Every row gives one point. Any point is a mix of the corners, with weights that add up to 1. It lies inside the corners' shape when no weight is negative. Say inside or outside, and name the corners with a negative weight.

Corners:
(1): [0.21 0.16]
(2): [ 0.19 -0.39]
(3): [-0.55  0.67]
Points:
[-0.23  0.08] -> outside (1)
[-0.14  0.37] -> inside
[-0.28  0.47] -> inside
[0.18 0.12] -> inside
[ 0.17 -0.14] -> inside

Corners:
(1): [-0.87 -0.07  0.03 -1.13 -0.33 -0.16  0.24  0.18 -0.06]
(2): [-0.53 -0.41  0.23 -0.33 -0.28 -0.20 -0.25  0.22 -0.26]
(3): [ 0.69 -0.47 -0.01  0.19 -0.30 -0.90  0.72 -0.25  0.14]
(4): [ 0.09  0.12 -0.14  0.40  0.30  0.34 -0.27 -0.46  0.17]
(5): [-0.82  0.56  0.01 -0.06 -0.05  0.47 -0.28 -0.12 -0.24]
(6): [ 0.90  0.10 -0.48  0.52  0.08  0.17 -0.16 -0.52  0.14]
(7): [ 0.19  0.46 -0.12  0.11  0.46  0.19 -0.19 -0.34 -0.37]
(8): [-0.45  0.08  0.03 -0.34 -0.26 -0.47 -0.30  0.25  0.14]
(9): [-0.01  0.17 -0.30 -0.29  0.09  0.19  0.47  0.32 -0.05]
(10): [ 0.47 -0.54 -0.46  0.25 -0.07 -0.70  0.59 -0.26 -0.15]
Points:
[ 0.29 -0.24 -0.19  0.03 -0.15 -0.34  0.26 -0.08  0.16] -> outside (5, 7)
[-0.09  0.11 -0.14 -0.04 -0.06  0.06 -0.10 -0.14 -0.05] -> inside
[-0.09  0.18 -0.06 -0.21  0.01 -0.01  0.02 -0.05 -0.15] -> outside (4, 10)
[-0.24  0.06 -0.03 -0.32 -0.08 -0.09 -0.10  0.07  0.05] -> outside (5, 10)
[ 0.31  0.04 -0.31  0.23  0.13 -0.02  0.23 -0.33 -0.05] -> outside (2, 8)
[ 0.41  0.04 -0.32  0.13  0.11 -0.02  0.13 -0.24  0.05] -> outside (2, 5)
